Each row of a before or after table is a point. One or more steps were done to the points. Then noise was added and the rows were shuffled. The steps act on how far a point lies along the listed directions, d1 being the first. What was done? A step turns or swaps two directions, mirrors them in a line or flattens them onto one, adds a multiple of one to another, or multiplies one. Angles are multiples of 10 degrees, from the lower direction toward the higher: turns from -170 to 170, lines from 10 to 170 but not 90. Use the fewest steps. Two steps may share a direction if one is a turn and the other turns, adds or multiplies; they go together, in the order done. Otherwise the lowest direction goes first.
In the rows, zero is written as 128.

Directions:
(1): [ 88  90 139]
(2): [ 89 167 119]
(3): [130 142 183]
Before:
[[106 124 123]
 [ 99 106 153]
 [ 99 153 111]
 [ 99  98 100]
 [197 117 144]
 [128 128 159]
 [122 136 187]
 [138 155 132]
 [135 159 179]
 [112 108 202]
 [154 133 127]
 [147 142 155]
 [153 100 147]
 [146  91 200]]
After (14 x 3):
[[129 167 112]
 [112 110 146]
 [ 69  96 138]
 [152 150 109]
 [160 165  58]
 [106 189 124]
 [115 123  88]
 [110  66 149]
 [ 56 132  79]
 [145 164 129]
 [ 76 160 122]
 [100 140 122]
 [ 36 129 116]
 [138 127 170]]
Steps: multiply d1 by 1.6; swap d2 and d3

Directions:
(1): [114 134  88 123  95  95 114 192 163]
(2): [153 114  96  78 120  90  90  99  91]
(3): [166 135 168 116  64 132 153 152  97]
Before, 8 rows:
[[130 136 147 163 118 154 144 142 135]
 [135 109 111 121 180 144 115  72  97]
 [110 140 157 178 177 178 147  73 104]
 [ 83 115  88 136 232 117  81  73 147]
 [181 124 168 107 106 140 150  89  60]
 [162 112 118 112  97 109 105 124 116]
 [101 129 109 130 130 118 112 160 183]
 [157  91 155  99 138 152 119  66  81]]
After, 8 rows:
[[117 121 129 167 142 146 129 135 168]
 [121 116 133 138  75 137 141 203 165]
 [159 144 116 110  47  98 120 167  84]
 [152 134 151 139  78 151 162 178 116]
 [140 121  96 117 123 108  96 120 115]
 [139 118 155 109 151 143 118  72 114]
 [178 138 224 129  75 157 170 130  71]
 [105 140  88 148 106 107 133 208 176]]
Steps: turn d1 and d3 by -140 degrees; multiply d2 by -1

Directions:
(1): [122  74 126 156 160  96 154 137 120 125 124  42 149 112]
(2): [190 123 136  91 136  82 162 151  91 174 169 146 128 126]
(3): [131 114 157 161 132 102 171  97 119  63 152 161 136 184]
(4): [132  96  63 115 179 128 102 108  73 117  92 157 121 143]
(5): [104 124 118  80 184 148 135 177 163  87 178 129 111 129]
Before (8 x 14):
[[122 136 130 129 128 126 138 134 174 129 146  93 128 129]
 [ 94 171 129  85 109 168 102 122 152 104  98 175 100 107]
 [102 135 117  68 154 167 119 182 150 123 154 133 109 113]
 [111 160 139 103 108 150 111 165 157 162 131 134 119 103]
 [182  76 150 145 146  33 179 131  97 143 158  86 141 152]
 [169 137 195 136  83  85 197 154 122 138 178 131 135 141]
 [102 110 177 157 108 118 176 128 160  98 150  92 141 136]
 [108 159 107  52 167 182 103 167 153 108 144 167 111 139]]
After, 8 rows:
[[101 156 101  39 184 186 101 178 159  98 154 169 106 140]
 [182  77 152 147 141  31 179 128  96 145 155  85 142 152]
 [120 139 136 127 127 127 142 139 182 129 153  90 129 127]
 [ 93 171 129  82 112 168 103 125 154 101 101 174  98 107]
 [102 116 188 158 101 119 182 132 170  99 157  87 142 134]
 [169 143 210 141  70  85 202 157 132 141 184 124 138 137]
 [ 97 136 115  58 167 171 120 194 158 113 164 133 105 113]
 [110 162 146 101 106 151 115 169 164 162 136 131 119 101]]
Steps: multiply d4 by 1.3; multiply d5 by 1.3

Directions:
(1): [105  77 154 127 105 130 179 174 115 149 173 129 110 147 127  91 199 118
 138 124  99  65 167 137]
(2): [200 100 165 129 120  75 121 158  77 105  61 135 115 154 132 133 162 161
 127 138 149 152 153  90]
Before, 11 rows:
[[110 107 134 134 135 135 150 160 114 155 157 131 128 141 117 119 167 129
  147 114  85  83 148 139]
 [160 144 109 136 141 120 101 121 136 125 102 130 126 119 146 137 107 141
  115 118 152 155 133 113]
 [ 91 170  95 125 138 156 123  83 171 114 133 121 133 112 124 142  91 117
  110 119 135 133  93 138]
 [103  95 146 112 136 145 158 157 120 141 164 116 120 130 107 100 194 122
  136 120 107  78 158 126]
 [153  86 164 136 109 103 170 199  75 140 102 143 107 170 124 108 190 136
  131 136 117 110 174  98]
 [145 128 121 131 149 110 109 118 113 110  86 119 128 122 151 134 113 137
  123 123 132 136 142 126]
 [ 56 112 111 105 125 171 181 136 159 155 249 106 122 112 117  97 148  92
  136 130  88  50 124 157]
 [155  85 160 126 112 100 153 172  97 148 115 155 106 150 141 106 195 129
  134 143 117 102 166 120]
 [193 147 141 134 146  96  89 127 103  97  59 122 145 129 139 141 101 156
  140 141 164 185 117 116]
 [ 86 149  85 131 142 154 102 103 173 147 189 139 164 106 127 135  84 102
  132 114 113 137 110 156]
 [126 162 107 112 134 129 103  88 147 122 111 134 155 110 117 161  90 116
  123 127 134 154 109 143]]
After, 11 rows:
[[101 171  98 124 141 151 121  82 167 106 120 118 134 114 124 146  85 120
  109 123 141 144  94 133]
 [ 97 121 117 129 140 134 139 127 131 132 139 117 124 119 149 116 133 116
  129 116 109  95 149 146]
 [153  85 162 135 110 101 169 199  77 140 104 141 106 170 123 108 191 133
  132 133 113 113 175  99]
 [217 149 128 106 151  78  82 110  94  77  57 117 127 123 128 168  86 163
  115 156 174 196 105  77]
 [169  87 164 132 117  94 149 169  94 143  99 156 104 148 142 111 190 134
  133 148 120 111 167 113]
 [107 128 103 136 135 149 132 132 158 149 165 127 123 111 142 116 126 120
  117 110 124 103 140 141]
 [137 159  89 131 148 125  75  90 151 126 130 143 169 111 133 153  63 125
  128 118 140 179 101 127]
 [179 114 155 116 149 102 114 142  90 107  73 122 123 140 110 134 167 157
  128 134 148 145 148  87]
 [178 122 146 135 147  99 109 152  87 125  82 138 131 147 117 147 143 156
  138 125 119 142 137 108]
 [ 95 157 103 111 133 146 123  94 161 134 147 133 152 107 116 145 103 101
  128 121 119 123 113 157]
 [ 74 116 126 134 129 164 163 147 152 151 201 112 140 121 133  87 148 105
  156 124 101  77 134 173]]
Steps: swap d1 and d2

Directions:
(1): [127  95 115 153 132 144 113 156 168 226 197 198 113 123 151 139 111  98
 100 117  87  96 124  87 104 109 131 110 194 138 142  93 116 106 105 148
 153 129  97 152  96 137  75 135 125 121 138 105 155 188 159 107 121 147
 142  80 222 119 127 114 145 126 102  80]
(2): [ 82 105 153 136 151 138 145 120 156 156 141 136  97 105 151 128 129 116
 142 122 159 146 185 136  72 167 126 189 125 170 109 160 127 136 128 128
 173 155 180 109  96 197  94 154 118 148 144  82  83  93 121  31 157 197
  98 177 110 136 127 154  72 147 148 122]
Before, 14 rows:
[[148 159 131 128 106 125 134 128  87  60  95 101 153 147 101 132 138 144
  125 134 128 128 100 142 164 118 124 116  96 108 122 129 145 129 138 127
  102 122 120 126 164  85 162 108 133 117 125 148 145 113 125 196 121  92
  146 128 113 113 136 126 145 119 122 135]
 [154 133 122 131 114 146 120 128 116 117 127 122 149 146 121 134 123 122
  118 129 101 112  91 119 164  98 133  82 124 111 128  96 128 118 121 134
  121 107  89 134 134  85 132 108 129 120 119 142 152 162 147 187 118  92
  160  95 154 131 129 115 149 114 113 123]
 [101 104 155 140 147 135 127 122 144 163 153 149 109 121 150 128 132 117
  138 118 143 139 160 126  91 140 115 154 131 158 120 134 125 129 113 133
  160 133 162 125 116 170  98 150 119 146 149  95 115 110 127  61 156 171
  113 146 135 119 129 143 107 136 126 118]
 [135 141 143 109 119 126 127 117 113  94  98 108 131 126 115 132 135 138
  131 132 151 131 126 143 141 140 126 141 114 126 118 133 139 142 136 117
  114 122 149 107 141 120 142 134 134 118 130 141 128 106 126 127 124 113
  127 137 109 128 124 129 117 124 144 145]
 [144 151 122 111 112 129 128 129 101  93 103 107 150 129 110 121 137 153
  140 138 127 131  82 125 166 119 124  90 109 105 138 117 132 136 141 142
  107 121 114 150 156  95 152 107 128 126 113 149 149 137 113 186 106  85
  137 118 113 129 146 123 162 115 127 142]
 [125 120 112 136 128 130 116 131 133 166 147 138 130 129 136 129 115 129
  118 122 120 115 135 114 123 126 135 121 144 126 136 126 134 116 113 140
  120 124 105 147 124 127 120 120 137 109 130 134 144 144 130 139 118 131
  137 109 159 129 131 117 143 116 123 114]
 [134 150 111 106 122 115 124 125  98  83  91  99 157 137 115 119 147 158
  137 121 130 137  87 137 151 128 117 113  89 112 123 133 139 155 146 120
   98 112 125 129 161 112 174 121 117 125 115 165 121 114 112 158 133  86
  132 128  85 121 119 122 139 114 133 159]
 [ 92 100 150 140 154 132 137 133 152 173 155 160  98  97 143 131 122 100
  144 127 154 138 167 129  73 157 125 182 155 157 116 151 127 130 129 132
  157 155 166 115 105 175  84 165 112 128 159  75 108 119 136  46 140 189
  118 162 143 140 126 148  83 136 147 116]
 [132 143 122 113 126 111 138 123 117  82 103 102 148 128 117 129 138 135
  140 132 145 136 113 136 141 126 129 118 114 117 117 139 130 128 137 110
  118 123 135 126 141 120 158 120 129 128 117 145 125 110 116 161 130 123
  125 139  99 137 124 124 141 113 124 143]
 [121 124 127 133 127 138 138 139 140 163 157 162 118 112 144 123 124 117
  121 117 122 112 139 111 111 122 135 138 144 125 137 112 126 132 120 137
  150 144 139 132 108 139 101 121 130 137 138 113 126 136 145 101 132 136
  131 118 154 118 110 130 126 133 125 108]
 [144 117 120 126 109 125 129 136 128 140 126 135 139 130 131 132 130 122
  125 132 113 127 114 105 131 117 118 101 132 127 142 124 135 116 123 118
  118 124 116 133 129 116 138 110 147 128 140 139 136 151 132 151 119 113
  145 127 140 123 140 126 150 125 115 132]
 [119 127 140 144 130 120 124 133 122 129 128 141 130 122 129 129 136 135
  134 131 132 141 140 120 121 148 132 128 135 137 137 141 133 122 134 134
  140 131 147 127 131 126 130 126 118 142 133 118 118 112 140 123 132 151
  122 143 125 132 125 135 100 128 143 131]
 [182 165 103 110 105  98 127 112  82  68  84  98 167 146  98 125 150 161
  109 125 121 129  69 139 203  80 119  89 114  82 125 102 129 120 135 112
   68  90  79 135 169  53 183 104 147 103  96 193 168 136 131 233  98  45
  163 104 111 127 125  97 191 121 126 147]
 [151 137 109 127 108 129 110 146 121 137 148 132 152 132 125 144 128 110
  126 123 107 105  88 123 144 111 130 102 158  99 151 100 124 124 121 130
  112 119  97 127 135 105 141 123 132 117 111 138 143 147 146 169 115 107
  133 104 153 127 136 126 152 112 113 125]]
After:
[[134 147 147 116 128 113 126 104  93  69  88  90 145 143 113 119 146 151
  149 131 154 147 121 153 152 126 117 121  80 118 122 138 134 140 131 120
  107 115 147 123 166 116 165 125 131 137 131 147 125  90 107 149 141 107
  124 150  79 120 131 134 132 125 130 160]
 [133 121 114 131 127 119 127 144 146 148 149 144 144 127 131 138 127 115
  122 123 114 113 106 107 128 113 134 103 156 123 127 113 121 113 121 123
  134 124 108 141 122 120 123 122 125 122 124 130 145 153 137 154 126 132
  137 105 162 130 124 112 156 108 107 112]
 [128 112  99 132 129 131 111 153 140 184 162 170 138 129 137 131 127 124
  111 110  91 106  89  96 125 112 120  99 153 124 136  98 128 132 122 140
  128 120  99 148 127 132 116 132 112 119 129 137 143 174 141 127 131 109
  142  88 180 115 119 111 149 114 107 106]
 [119 145 135 116 122 128 150 121 118  99 112 119 126 113 130 116 139 135
  139 123 148 132 141 136 127 134 134 149 101 119 128 134 132 145 135 125
  135 144 163 115 130 135 136 116 133 143 131 125 110  96 125 111 137 126
  120 153  93 125 111 139 116 135 144 139]
 [138 158 140 107 126 104 137 109  82  38  67  79 148 123  93 118 138 145
  161 145 167 154 114 162 154 137 124 137  86 101 118 156 142 144 155 112
   84 129 149 109 171  96 173 132 124 116 129 146 127  88 111 166 118 102
  132 163  60 141 127 138 121 117 153 170]
 [115 115 128 137 124 138 122 139 147 165 165 140 125 113 145 145 127  97
  136 117 130 119 135 124  98 144 130 150 159 134 134 123 118 130 119 133
  150 141 138 114 108 164 112 146 120 130 126  97 109 125 142  90 140 168
  110 140 145 133 138 146 107 125 126 118]
 [146 131 129 120 113 129 116 134 125 136 130 141 131 129 121 137 126 126
  114 126 124 111 109 121 144 121 126 117 150 125 132 107 133 128 125 130
  115 116 121 125 129 103 123 129 138 108 131 141 150 147 143 142 113 106
  140 101 163 122 124 118 139 115 124 118]
 [124 105 131 130 119 132 137 134 141 156 134 142 123 120 146 135 131 118
  132 128 128 134 140 107 103 137 118 127 132 149 134 140 136 116 124 118
  139 135 137 121 111 150 121 123 140 138 146 117 117 136 128 105 131 142
  132 145 140 125 139 134 127 134 123 129]
 [107 104 144 144 137 162 130 130 154 171 158 150 111 124 150 136 121 102
  127 121 118 122 145 112 102 129 133 134 138 156 116 113 124 122 115 140
  170 134 131 123  92 159  83 134 118 138 137  90 116 146 149  87 146 165
  135 128 165 136 129 134 100 132 125 102]
 [130 114 129 159 120 145 124 154 138 171 170 178 125 134 133 144 122 107
  101 117  98 104 118 105 119 116 124 123 163 135 128 106 131 107 114 149
  143 136 110 146 120 121  99 127 128 119 139 107 153 160 151 139 128 139
  151  97 201 106 134 121 141 124 101  81]
 [122  88 114 157 137 133 127 144 177 251 199 210 107 110 157 144 127 102
   85 101 101  98 135  85  96  96 118 136 209 150 122  90 110 100 103 140
  159 124  97 149  84 152  62 148 131 119 127 103 149 184 166  81 126 159
  147  92 226 122 121 108 146 145 112  66]
 [132 138 133 139 124 117 121 133 108 109 116 134 143 130 119 124 138 143
  132 134 126 136 122 121 138 140 129 108 131 124 141 133 138 124 136 132
  124 127 134 130 144 104 146 118 120 138 127 135 127 118 140 156 122 129
  129 136 119 129 127 131 115 121 138 138]
 [115 110 127 135 129 147 124 149 152 191 168 171 119 111 138 130 124 120
  129 126 112 112 110  91 113 127 127 108 162 137 140 105 122 119 123 156
  152 138 119 158 112 144  89 129 119 132 131 100 144 166 135 113 116 140
  129 107 180 127 144 129 143 124 117 100]
 [105 125 124 132 135 130 127 116 135 147 132 120 122 124 138 126 122 137
  133 122 147 134 163 132 105 149 132 152 124 139 126 152 138 126 119 136
  131 134 137 133 121 155 126 127 134 117 133 120 116 111 118 107 131 152
  121 144 118 135 134 134 113 125 142 127]]
Steps: turn d1 and d2 by 120 degrees
